Each row of a before or after table is a point. One or more steps were done to the points. Then noise was added and the rows were shuffled. The steps act on how far a point lies along the listed directions, d1 being the first. What was done? A step turns or swaps two directions, mirrors them in a line or flattens them onto one, adds a multiple of one to another, or multiplies one. Angles are multiples of 10 degrees, from the lower direction toward the higher: turns from -170 to 170, lines from 10 to 170 but not 90. Use the fewest steps. Two steps may share a direction if one is a turn and the other turns, adds or multiplies; they go together, in the order done. Otherwise the lowest direction goes first.

Directions:
(1): -9	-52	17
(2): 48	1	28
Before, 8 rows:
-13	-24	-26
-32	-26	7
30	-29	17
-49	44	-61
0	57	-25
38	-22	56
-40	-33	-3
63	23	14
After:
-24	13	-21
39	-11	55
-21	7	-6
35	-16	15
-6	-1	-29
37	-21	20
-18	9	4
-55	27	-59
Steps: flatten d1 and d2 onto the line at 70 degrees

Directions:
(1): 44	14	-22	39	43	-11
(2): -4	-28	-9	-49	45	-29
Before, 11 rows:
-18	8	4	-1	-45	13
-12	-10	4	-7	-42	11
49	0	-33	5	106	-31
-47	-34	-4	-71	-6	-21
-33	-13	30	-16	-8	1
-28	-9	8	18	-31	33
33	44	11	57	17	29
-26	-5	-5	-30	-25	-14
-12	-26	14	-56	17	-19
-44	-21	33	-66	1	-32
-7	20	-9	58	-51	48
After, 11 rows:
49	19	-42	50	40	-21
19	12	-30	4	18	-28
-12	-33	-13	-14	37	-2
4	-11	-13	-28	28	-21
45	19	1	42	17	2
8	-4	7	19	39	-13
46	29	-2	49	49	-30
-19	45	28	55	-80	57
15	-19	-19	-14	21	-15
-41	-46	-16	-67	13	-4
-47	-4	42	-48	-19	27
Steps: turn d1 and d2 by -140 degrees

Directions:
(1): -33	-40	8	-22	-51	-40	35	-3	23
(2): 23	50	-35	-16	-17	-18	50	32	-23
(3): -24	-42	-38	-8	62	3	31	22	-3
(4): -39	47	23	14	38	-39	20	-36	12
Before:
43	57	49	-9	-19	9	-27	-10	-17
-37	21	48	-2	-2	-39	8	-17	1
-4	-46	-20	3	61	28	-28	19	-4
16	38	8	-14	-37	-21	16	-31	-13
-63	-94	-2	2	13	-43	52	10	24
-9	-13	-32	-1	42	24	-14	40	-18
43	-22	-12	-39	26	35	19	48	-36
-14	-26	-49	5	60	25	14	-1	11
20	-95	-42	-32	2	67	-40	30	-7
1	34	3	16	21	-6	5	-21	3
After (10 x 9):
-50	-3	36	-1	36	-24	4	-15	-2
-27	-32	13	-18	-22	-26	20	-44	8
31	57	-41	4	18	25	10	5	-13
20	40	-24	-1	-12	6	-16	38	-34
-3	-14	70	-21	-48	-21	-14	-30	22
54	5	-1	-45	-27	17	23	44	-35
49	44	-20	13	22	27	-31	26	-27
67	-26	-51	-28	-3	81	-45	42	-34
-2	27	8	12	-7	-23	9	-30	8
-6	-24	-45	24	109	17	38	36	-21
Steps: turn d1 and d3 by 70 degrees; turn d1 and d2 by -50 degrees

Directions:
(1): 82	-5	-12	-24	-40	-25	-8	28	-13	-2	-28	-8	-52	2
(2): 24	20	47	17	-18	13	12	55	-20	8	63	-33	29	28
(3): 19	52	-13	-17	59	-28	10	-18	-5	37	41	33	-33	29
Before, 8 rows:
25	-32	-27	-26	-14	-10	-7	6	-1	-21	-42	0	-19	-21
42	-20	63	34	-67	34	22	69	-10	-17	54	-46	65	10
-45	-31	-24	14	4	6	8	-6	2	9	-4	-5	16	-16
73	28	-11	-23	-15	-39	-10	30	-20	11	-7	11	-54	-8
-32	-3	30	30	-17	35	4	41	6	16	29	-41	56	18
-90	-32	13	22	-36	36	5	-7	19	-39	-13	-39	59	-24
53	6	-9	-7	21	7	-10	7	-1	12	-49	33	-52	-1
-85	1	-13	26	45	19	20	-62	16	-17	38	24	53	0
After:
-61	-25	-52	-20	-2	-7	-5	-63	30	-27	-70	14	-19	-36
-77	2	-31	16	54	9	17	-78	20	-15	20	39	33	-3
62	28	24	7	22	17	0	39	-15	23	6	15	-31	23
-52	-42	-14	16	-27	29	-13	-4	26	-7	-53	-22	34	-21
52	-2	-22	-33	7	-24	1	17	-11	1	-6	7	-34	2
61	29	29	1	-32	-15	-2	65	-28	8	33	-18	-10	3
-29	-18	-40	0	21	-10	8	-19	3	19	-9	11	-12	-12
4	-82	7	20	-89	33	-1	12	19	-54	-60	-25	45	-47
Steps: turn d2 and d3 by -70 degrees; turn d1 and d2 by 30 degrees
